Rows are points. Any point is a mix of the corners, with weights that add up to 1. It lies inside the corners' shape when no weight is negative. Say inside or outside, and name the corners with a negative weight.

Corners:
(1): [ -1  23 -42]
(2): [-12 -26  54]
(3): [  8 -68   3]
(4): [20 25 -6]
Points:
[ -2 -31  30] => inside
[17 19 -5] => inside
[  7 -58   4] => inside
[  8  15 -35] => outside (2)

Corners:
(1): [ 65  35 -43 -11  15  24 -37  42 -15   3   4]
(2): [ -1 -62   3 -11  24  24 -14 -35   0 -35 -32]
(3): [-24 -18  51  15  -3 -42 -16  21   6 -11   7]
(4): [-14  19   0  26  19 -11  44  53   8  26 -15]
(5): [ -4  -5 -27  64  18 -35   0  46 -32   4 -17]
(6): [-37 -52 -17 -41  16 -40 -30 -29  45 -35  14]
(7): [ -5  77 -39 -48   3  -8 -46   8 -22 -36  16]
(8): [-21  13  -2   6   0   2  -1  50 -21  54  -7]
(9): [-11 -25  -4 -26  36 -17 -50 -76  20   7  -6]
(10): [-55 -18   5  32  41   3 -22  -4  53  26   1]
(11): [-34   3 -27 -41 -48 -10 -58 -72  55 -18  30]
(12): [ 51  21 -35  38  23  49  35  60 -81   7  39]
Points:
[ -4 -11 -10  15  14  -7 -11  14   3   6   0] => outside (7)
[  3  15 -32 -19  14  16 -22 -10  -3   0  15] => outside (3, 5)
[ -8  23 -20 -25  10  -7 -34 -11  -3 -16   5] => inside
[  0   9  -9  10  21 -10  -6  26 -11   2  -3] => outside (11)
[-10  12 -10   3   6   1  -6  30 -15  24   2] => inside

Corners:
(1): [-11  -5  38  23 -47 -31  -7  25  15   4 -29 -27 -30  -4  -7 -31 -39  13
  22  69]
(2): [-15  25 -21   1  -2   8  -7  25   6 -31   1 -63  14   7 -21 -52  25  41
 -18  47]
(3): [  2  -4   5  71  26 -57 -83  74  18 -47  71 -24   4 -16 -32 -14  -5  48
 -97  -6]
(4): [-35   9  15 -12   6  12  10  55  19  40   6 -27  -8  -8 -16 -53   7  91
  39 -41]
(5): [-32  23   1  40  -1  37 -17  33  43   6 -29   7  18 -35 -21   8   8   4
  44 -20]
(6): [ 14 -19 -30  -5  15 -39 -65  29 -48 -20 -13 -20 -23 -69 -44  55 -15 -28
 -34 -45]
(7): [ 26  41 -19   1   4  -8 -10 -29 -16   2 -27 -13 -64  -1 -10 -49  38  26
  28   5]
(8): [-41  53  50   3  59  58   3 -28  50  12 -21 -48  23   6   8  25  36  31
   0  47]
(9): [ 12 -21  -8  17 -85   9 -32  23  16   1 -11  14 -25  -9  16 -24 -30   1
 -77  -2]
(10): [-56  25 -79  14  55 -37 -43  -2 -29 -43  53  11  10 -49   4 -25 -39 -52
 -97  21]
(11): [ 10  14  18 -49 -21  23  54  28 -30 -44 -12   4 -61 -21 -40 -13  30 -23
 -27  54]
(12): [-43  -3  32 -30 -71  43 -28  44 -25   7 110 -30 -14  -5 -33 -24 -51  30
  26  -5]
(13): [-10   2  16  11 -19  53  -5  16 -50  32 -21   0  18 -59  12  -1  11 -38
  23  11]
(14): [ 31   5 -32  23  19  32 -13  -9  40  14  48  -8  49 -12  14 -61 -64  12
 -29 -17]
(15): [-13   7  19 -20 -47  23  27   6  11   7  -2 -12  -7 -21  49  52  43 -62
  21  19]
(16): [-21  22  74 -32  33  32 -24  60 -11 -20 -25 -56 -21  44 -12 -12  24   5
  22  27]
(17): [ -9  70 -31 -10  -3  10  13  58 -20  38  10 -20 -16  -3  -9  13  -6 -22
  -9  20]
(18): [-22 -10 -24  21  -4   6  34   4 -28  -2  36 -27 -24  -1  -9  24  -8 -48
 -15 -17]
(19): [-16  32  37  -2 -35  45  12  29 -31 -13  48 -15  15  -3  13  32 -25  46
  29 -58]
(20): [-18   4 -58 -11  45  24 -49  42 -26  -9  25 -10 -40 -23  38  -8 -80  -6
   0  35]
(21): [-17  -4 -13  11  16 -25 -35  -5  -7  27 -15  53  -6  22 -32  52  40  48
  23 -27]
Points:
[-11  20 -11  14  14   3 -15  23  13   4 -12 -15  -4 -15 -10  -7   8   1
 -11  16] => outside (12, 19)
[-16  18  16 -13 -10  26 -12  23  -3   5   1 -15  -7  -9   0  -6  -3  14
  17  10] => outside (3, 18)
[-21  10   3   7   8   7 -22  41   2 -11  28 -23  -1   0 -20  -2 -23  23
 -24  -3] => outside (7, 13, 15)
[ -8  13   7   8 -11   7 -16  18  -7  -5  10 -16  -3 -17 -14   6   6  -3
 -11   2] => outside (4, 20)
[ -2  22  11   4   3  12  -6  18  10  -1   1 -14  -6   9  18 -24   3  18
 -14  28] => outside (5, 6, 12, 18)
[-17  15  -5   3  -4  13  -7  28 -10   1  15 -14  -2 -18  -5   4 -11  -9
 -10   5] => outside (7)
[-28  12   7  -3   3  18   4  10   2  18 -13  -9   9 -17 -16  11  19 -15
  20  19] => outside (3, 7, 9, 19, 20)
[-17  10 -10   7   3   6 -18  19 -17  -6  16 -13  -3 -25  -6   0  -9  -8
 -18   1] => inside
[-31  29   7 -15  10  36  27  11   1  18  -5 -20  -9   1   1 -26   6   0
  45  39] => outside (3, 6, 9, 19)

Corners:
(1): [  7 -50 -14 -66 -12  -5  61  11  59  -4 -18  72  62 -61  65  25  25  34
 -45 -33]
(2): [ 37  32  22 -15  15  10  -2 -24 -42   2  26 -28 -47  20 -27 -20   5 -34
  15  25]
(3): [ 41  30   7 -20  11  27 -38  20  11 -44  16  18 -49   1 -42  12  14 -23
  19   7]
(4): [  4 -24   9  40  26  28   0   2 -36 -39  23 -35 -52  32 -29  -1 -37 -45
  40  25]
(5): [-33 -31 -38 -13 -70  53   7 -32 -45 -27  27  14 -24  -7  49 -17 -60   1
  -4  29]
(6): [  9   5  75 -45  25   1  11  33  21 -37  18 -11 -44  69  22  45  -1 -27
 -11  50]
(7): [ 28 -17  38 -13  25   7 -42  -5   0 -30 -35 -62 -29  24 -15  19 -30  12
  32  62]
(8): [  0 -13 -25 -36 -13  10  48  12  18 -36 -27  18 -16  -2  54 -22  -2  23
 -54 -51]
(9): [-58  11  -4  24 -16  10 -15 -25 -35  30  12 -36 -24 -18 -12 -23 -39  -1
  24  52]
(10): [ 16  48  40  17  -3  19 -34  -8 -15   2 -13 -18 -26  29  15  44  14 -23
 -28   5]
(11): [ 37 -15  11 -27   2   6  85  39  30 -45  28  27 -12 -93  12  43   9  62
 -98 -13]
(12): [ 17  35  46  10  35   8 -62 -11  26 -36  29 -59 -59   9  38   9 -20 -39
  40   0]
(13): [-16  11  76 -32 -14   2   7   7 -16 -26 -26 -41 -22  43  -5  57  44   5
  55  -5]
(14): [  6   9  22   9  12 -32 -41  31 -18 -37  69 -35 -16  28 -13  37 -10 -75
  28  37]
(15): [ 22  -8  21 -33  20 -20  -5 -18  51 -26  -1  -2 -27  -6 -21  22  35 -44
  14  17]
(16): [-50 -32  19 -31 -58   9  38 -12   0   9 -26  36  35 -19  26 -51 -11 -21
 -28 -15]
(17): [-25  39  25 -66  12  -3   4 -35   9 -36 -14  15   9  27  15   8   2 -24
   3   5]
(18): [ 46   1  38  32  -8 -37  38  53  70 -56 -27  52  16 -34  46  47  37  38
 -24 -19]
(19): [-24 -27 -38  -2 -24 -13 -11 -16 -56  32 -35  42 -19 -22 -10  18 -79  -4
 -30  23]
(20): [ -9 -19 -49  -2 -43  39  57  -2 -21  12 -41  15  -2 -44  43 -20 -74 -19
 -25 -11]
(21): [ -15   21  -23   23  -23    8   -5  -40   27   16   22    2   -4  -29
  -45  -30 -101   -2    8   22]
Points:
[ 14 -28  -1  -4  -3  -1   2  12   4 -21  13  23 -12 -16   7  -1 -33  -5
 -20  12] => outside (9, 10, 13, 15, 17, 20)
[ 18 -13  10 -18   0  -3  35  18  26 -31  -9  28   1 -21   9  21  -2   0
 -37  -3] => outside (2, 5, 9, 12, 13)
[  6   5  18 -13   3   2   5   2   8 -18  -1  -5 -19  -2   2  11  -6  -8
  -5   8] => outside (5)
[ -4   9   9  -6   0  21   1   2 -42 -19  11 -27 -43  27 -14  15 -37 -15
   3  32] => outside (1, 12, 15, 16, 18)
[ -2  -8  10  -6  -4   4   8  -7  -4 -14  -5 -10 -10  -8   9   9 -15  -5
   4   8] => outside (3, 6)
[ 22  25  46 -11  15   2 -18   8  10 -51  20 -23 -28  33   1  17   4 -20
  14  14] => outside (1, 9, 15, 19, 20)
[  0   5  17 -11  -4   8  -7  -5   1 -18  -1  -4 -18  11   9  11 -14 -18
   5  16] => outside (11)
[  9  -8   1 -11  -8   7   6   0   5 -21  -1  11 -13  -7  18   7 -23 -12
 -14   6] => outside (9, 13)
[-22  -8 -14 -14 -11  12 -15 -23  -3 -13  -1  -6 -16  -7   5 -10 -38 -25
  18   7] => outside (2, 6, 10, 11, 18)
